Each row of a before or after table is a point. The points were changed in one or more steps. Then noise was added and the rows were shuffled. The steps act on columns, c1 being the first. What was done? A step turns or swaps two columns, mirrors them in a line or flattens them onto one, adds a multiple of one to another, or multiplies or shifts one. Angles are multiples of 10 degrees, from the lower column toward the higher: turns from -170 to 170, lines from 10 to 170 but not 90. Use the fewest steps. Two steps may share a column if one is a turn and the other turns, adds or multiplies; they go together, in the order done. Otherwise the lowest column goes first.

Before, 9 rows:
| -0.09 | -0.23 |
|  0.00 |  0.50 |
|  0.29 |  0.49 |
|  0.09 |  0.31 |
| -0.68 | -0.21 |
| -0.31 |  0.36 |
| -0.59 |  0.06 |
| -0.84 | -0.05 |
|  0.03 |  0.39 |
After (9 x 2):
| -0.83 | -0.21 |
|  0.54 |  0.49 |
|  0.25 |  0.47 |
| -0.15 |  0.39 |
|  0.21 |  0.40 |
|  0.25 |  0.26 |
| -0.20 | -0.24 |
| -0.89 | -0.05 |
| -0.58 |  0.07 |
Steps: add 0.5 times c2 to c1

Before, 14 rows:
| -0.36 |  0.41 |  0.04 |
| -0.11 | -0.08 |  0.23 |
|  0.01 |  0.39 |  0.34 |
|  0.35 |  1.08 |  0.49 |
|  0.93 | -0.20 | -0.09 |
|  0.70 |  0.28 |  0.01 |
|  0.22 |  0.43 | -0.20 |
| -0.09 |  0.14 | -0.72 |
|  0.10 |  0.31 |  0.22 |
| -0.52 |  0.60 |  0.26 |
|  0.74 |  0.34 | -0.28 |
|  0.02 |  0.66 |  0.02 |
| -0.16 | -0.02 |  0.30 |
| -0.12 |  0.30 | -0.33 |
After (14 x 3):
|  0.22 |  0.17 | -0.17 |
|  0.91 | -0.48 | -0.13 |
| -0.37 |  0.11 |  0.04 |
|  0.10 |  0.02 |  0.25 |
| -0.11 | -0.39 |  0.24 |
| -0.51 |  0.28 |  0.28 |
| -0.11 | -0.18 | -0.72 |
|  0.36 |  0.75 |  0.52 |
| -0.01 |  0.11 |  0.35 |
| -0.16 | -0.31 |  0.30 |
|  0.73 | -0.03 |  0.00 |
|  0.75 |  0.05 | -0.30 |
| -0.15 |  0.01 | -0.32 |
|  0.04 |  0.33 |  0.02 |
Steps: shift c2 by -0.30

Before, 14 rows:
| -0.16 | -0.44 | -1.12 |  0.43 |
| -0.24 | -0.43 | -0.56 | -0.89 |
| -0.28 |  0.25 | -0.12 |  0.18 |
|  0.16 |  0.60 | -0.22 | -0.42 |
|  0.92 | -0.66 |  0.25 | -0.32 |
|  0.64 | -0.55 |  0.37 | -0.28 |
|  0.32 |  0.41 | -0.09 | -0.51 |
| -0.29 |  0.30 | -0.08 |  0.16 |
| -0.24 |  0.06 | -0.43 |  0.03 |
|  0.40 |  0.06 |  0.07 | -0.33 |
|  0.11 | -0.28 | -0.01 | -0.57 |
|  0.07 |  0.46 | -0.06 |  0.09 |
| -0.12 | -0.45 | -0.35 | -0.14 |
| -0.49 |  0.05 |  0.44 | -0.48 |
After, 14 rows:
| -0.36 | -0.43 |  0.15 | -0.14 |
| -0.11 |  0.33 |  0.30 |  0.14 |
|  0.43 |  0.06 |  0.51 | -0.47 |
|  0.39 | -0.57 | -0.62 | -0.30 |
| -0.20 |  0.65 | -0.16 | -0.44 |
|  0.09 |  0.07 | -0.40 | -0.33 |
| -0.06 |  0.44 | -0.05 |  0.08 |
| -0.14 |  0.24 |  0.29 |  0.19 |
| -0.11 |  0.43 | -0.31 | -0.50 |
| -1.12 | -0.44 |  0.18 |  0.42 |
|  0.25 | -0.65 | -0.91 | -0.30 |
|  0.02 | -0.32 | -0.08 | -0.56 |
| -0.57 | -0.41 |  0.26 | -0.91 |
| -0.40 |  0.05 |  0.23 |  0.01 |
Steps: turn c1 and c3 by -90 degrees

Before (10 x 6):
|  0.17 | -0.20 | -0.35 | -0.17 |  0.03 |  0.18 |
| -0.21 |  0.12 | -0.11 |  0.43 | -0.23 | -0.53 |
|  0.37 |  0.30 |  0.26 | -1.14 |  0.04 |  0.30 |
|  0.13 |  0.16 |  0.02 | -0.12 |  0.81 |  0.05 |
| -0.12 |  1.14 | -0.23 |  0.01 |  0.21 | -0.03 |
|  0.24 | -0.02 | -0.64 |  0.07 | -0.92 |  0.29 |
|  0.09 | -0.41 |  0.08 | -0.65 |  0.10 |  0.21 |
|  0.50 | -0.20 |  0.04 | -0.27 |  0.21 |  0.07 |
|  0.10 | -0.10 |  0.35 |  0.22 |  0.68 |  0.37 |
|  0.16 |  0.14 |  0.03 |  0.32 |  0.34 | -0.11 |
After:
| -0.33 |  1.07 |  0.36 | -0.29 |  0.20 | -0.09 |
|  1.26 | -0.10 | -0.19 |  0.30 |  0.21 |  0.07 |
|  0.44 | -0.13 |  0.27 |  0.31 |  0.03 |  0.18 |
|  0.25 | -0.19 | -0.26 | -0.27 |  0.67 |  0.38 |
|  0.92 |  0.70 | -0.55 |  0.84 |  0.04 |  0.31 |
|  0.38 |  0.03 |  0.11 | -0.32 |  0.35 | -0.11 |
|  0.59 | -0.06 |  0.59 |  0.16 | -0.94 |  0.32 |
|  0.23 | -0.16 | -0.34 |  0.69 |  0.07 |  0.25 |
|  0.36 |  0.20 | -0.06 |  0.06 |  0.80 |  0.01 |
| -0.51 | -0.01 |  0.23 | -0.38 | -0.25 | -0.51 |
Steps: multiply c1 by 2.5; turn c2 and c4 by 20 degrees; turn c3 and c4 by -160 degrees

Before, 8 rows:
|  1.03 |  0.15 | -0.37 | -0.63 |  0.37 |  0.78 |  0.34 |  0.21 |
|  0.43 | -0.14 |  0.07 |  0.02 | -0.58 |  0.03 |  0.09 | -0.59 |
| -0.17 |  0.33 | -0.12 | -0.01 | -0.50 |  0.33 | -0.14 | -0.56 |
| -0.31 | -0.26 |  0.59 |  0.30 | -0.55 |  0.46 | -0.20 | -0.69 |
|  0.14 |  0.48 |  0.40 |  0.25 | -0.07 |  0.16 |  0.37 | -0.30 |
|  0.18 |  0.10 |  0.38 | -0.55 | -0.20 |  0.19 | -0.10 | -0.70 |
|  0.11 |  0.14 |  0.35 |  0.25 | -0.30 |  0.02 | -0.56 | -0.36 |
|  1.11 |  0.12 | -0.64 | -0.44 |  0.89 |  0.63 |  0.36 | -0.40 |
After:
|  0.14 |  0.09 |  0.02 | -0.56 |  0.46 |  0.02 | -0.70 |  0.14 |
|  0.71 |  0.21 | -0.15 | -0.58 | -0.55 | -0.04 |  0.22 | -0.38 |
|  0.32 | -0.10 |  0.48 |  0.01 |  0.34 |  0.00 | -0.60 | -0.05 |
|  0.05 |  0.44 | -0.14 |  0.26 |  0.35 |  0.05 | -0.30 | -0.34 |
|  0.07 |  0.19 |  0.06 |  0.21 |  0.44 | -0.02 | -0.38 |  0.55 |
|  0.78 |  0.13 | -0.39 | -0.40 | -0.99 | -0.01 | -0.40 | -0.35 |
| -0.20 | -0.31 |  0.19 |  0.35 |  0.78 |  0.00 | -0.71 |  0.22 |
| -0.10 |  0.37 |  0.47 | -0.04 |  0.13 | -0.01 | -0.56 |  0.17 |
Steps: multiply c1 by 0.7; turn c3 and c5 by 120 degrees; multiply c6 by 0; turn c7 and c8 by -90 degrees

Before (11 x 9):
|  0.00 |  0.25 |  0.21 |  0.05 |  0.79 |  0.09 |  0.47 | -0.48 | -0.17 |
| -0.53 |  0.20 | -0.25 |  0.03 |  0.66 |  0.10 |  0.33 | -0.10 | -0.20 |
|  0.24 |  0.36 | -0.36 |  0.55 |  0.16 |  0.15 | -0.04 |  0.48 | -0.14 |
| -0.27 |  0.04 | -0.52 |  0.42 | -0.53 | -0.33 |  0.33 | -0.71 |  0.00 |
|  0.03 |  0.13 |  0.22 |  0.61 | -0.71 |  0.12 | -0.20 | -0.59 | -0.18 |
|  0.04 | -0.41 |  0.09 |  0.40 | -0.61 | -0.59 | -0.07 | -0.66 |  0.12 |
|  0.35 | -0.15 | -0.01 |  0.14 | -0.34 |  0.07 |  0.58 | -0.82 |  0.16 |
|  0.02 |  0.49 |  0.46 |  0.61 |  0.09 |  0.10 |  0.53 |  0.43 | -0.15 |
| -0.06 |  0.56 |  0.29 |  0.91 |  0.52 |  0.57 |  0.15 |  0.66 |  0.44 |
|  0.12 |  0.37 |  0.68 |  0.19 | -0.24 |  0.57 |  0.16 |  0.54 |  0.33 |
| -0.08 |  0.76 | -0.05 | -0.12 |  0.60 | -0.20 |  0.35 | -0.42 |  0.11 |
After:
|  0.30 |  0.41 | -0.36 | -0.74 |  0.16 |  0.17 | -0.05 |  0.27 |  0.04 |
| -0.34 |  0.75 | -0.05 |  0.44 |  0.61 | -0.22 |  0.34 |  0.10 |  0.29 |
| -0.43 |  0.57 |  0.33 | -1.00 |  0.52 |  0.58 |  0.17 |  0.47 |  0.40 |
| -0.21 |  0.48 |  0.46 | -0.69 |  0.07 |  0.08 |  0.56 |  0.30 |  0.28 |
| -0.22 |  0.26 |  0.21 |  0.37 |  0.78 |  0.12 |  0.50 |  0.31 |  0.21 |
| -0.39 |  0.09 | -0.51 |  0.38 | -0.54 | -0.32 |  0.30 |  0.75 |  0.11 |
| -0.22 | -0.13 | -0.06 |  0.67 | -0.35 |  0.06 |  0.61 |  0.55 |  0.79 |
|  0.00 | -0.42 |  0.09 |  0.39 | -0.64 | -0.57 | -0.08 |  0.66 |  0.10 |
| -0.24 |  0.40 |  0.68 | -0.54 | -0.24 |  0.59 |  0.17 | -0.13 |  0.46 |
|  0.27 |  0.11 |  0.22 |  0.24 | -0.70 |  0.10 | -0.19 |  0.81 | -0.26 |
| -0.50 |  0.20 | -0.23 |  0.09 |  0.65 |  0.11 |  0.34 |  0.06 | -0.21 |
Steps: add 1 times c7 to c9; turn c1 and c9 by 40 degrees; turn c4 and c8 by 120 degrees

Before (11 x 11):
| -0.80 |  0.61 |  0.16 | -0.06 |  0.08 |  0.18 | -0.26 | -0.13 |  0.44 | -0.06 | -0.42 |
|  0.12 |  0.51 |  0.33 | -0.43 |  0.77 | -0.14 |  0.57 | -0.06 |  0.37 |  0.24 |  0.15 |
|  0.00 |  0.05 | -0.18 |  0.25 |  0.88 | -0.07 | -0.19 |  0.13 |  0.44 |  0.01 | -0.48 |
|  0.03 |  0.55 | -0.11 |  0.16 |  0.77 | -0.17 | -0.31 | -0.58 |  0.21 | -0.21 | -0.18 |
|  0.13 |  0.12 | -0.11 |  0.22 |  0.02 | -0.01 | -0.16 | -0.08 |  0.12 |  0.26 |  0.82 |
| -0.83 | -0.19 |  0.02 |  0.15 |  0.25 | -0.15 | -0.22 | -0.26 |  0.06 |  0.06 |  1.49 |
| -0.47 |  0.21 | -1.16 |  0.03 |  0.66 |  0.41 |  0.36 |  0.08 |  0.24 |  0.31 | -0.18 |
| -0.13 | -0.15 |  0.25 | -0.31 |  0.28 |  0.20 |  0.41 | -0.48 |  0.21 |  0.45 | -0.36 |
| -0.23 |  0.06 |  0.06 |  0.14 |  0.27 |  1.03 |  0.22 | -0.26 |  0.45 | -0.08 | -0.31 |
| -0.31 | -0.05 |  0.24 | -0.42 |  0.41 | -0.17 | -0.29 |  0.44 | -1.88 | -0.51 | -0.09 |
|  0.15 | -0.17 | -0.66 | -0.06 |  0.48 | -0.01 |  0.49 | -0.04 |  0.35 | -0.38 | -0.49 |
After (11 x 11):
| -0.11 |  0.01 |  0.27 | -0.04 |  0.08 | -0.03 |  0.15 | -0.07 | -0.34 | -0.61 | -0.15 |
| -0.18 |  0.13 |  0.20 | -0.21 |  0.04 | -0.25 |  0.24 | -0.65 |  0.38 | -0.26 |  0.40 |
| -0.58 |  0.01 |  0.81 | -0.07 |  0.11 |  0.98 |  0.32 | -0.24 |  0.35 |  0.20 | -0.13 |
| -0.15 | -0.06 |  0.55 |  0.18 |  0.05 | -0.10 |  0.43 |  0.01 | -0.24 |  0.13 |  0.03 |
| -0.83 |  0.13 |  0.24 | -0.27 |  0.11 | -0.19 |  0.44 | -0.06 | -0.24 | -0.12 |  0.34 |
|  0.09 |  0.01 | -0.71 |  0.16 |  0.02 |  0.38 |  0.10 | -0.28 | -0.16 | -0.01 | -0.27 |
| -0.36 |  0.14 | -0.04 | -0.38 |  0.14 | -0.28 | -1.86 |  0.68 | -0.27 |  0.12 |  0.03 |
| -0.26 | -0.07 |  0.25 |  0.07 |  0.05 |  0.28 |  0.47 | -0.07 |  0.23 | -0.31 |  0.99 |
| -0.87 | -0.12 | -1.35 |  0.17 |  0.15 |  0.54 |  0.08 | -0.15 | -0.23 | -0.16 | -0.52 |
| -0.01 |  0.20 | -0.28 | -0.55 | -0.01 | -0.24 |  0.38 | -0.26 |  0.61 |  0.09 |  0.01 |
|  0.13 |  0.06 |  0.74 | -0.05 |  0.05 |  0.30 |  0.39 |  0.27 |  0.54 | -0.24 | -0.24 |
Steps: flatten c1 and c5 onto the line at 170 degrees; flatten c2 and c4 onto the line at 110 degrees; turn c3 and c11 by 120 degrees; turn c6 and c11 by 60 degrees; swap c7 and c9; turn c8 and c10 by 60 degrees
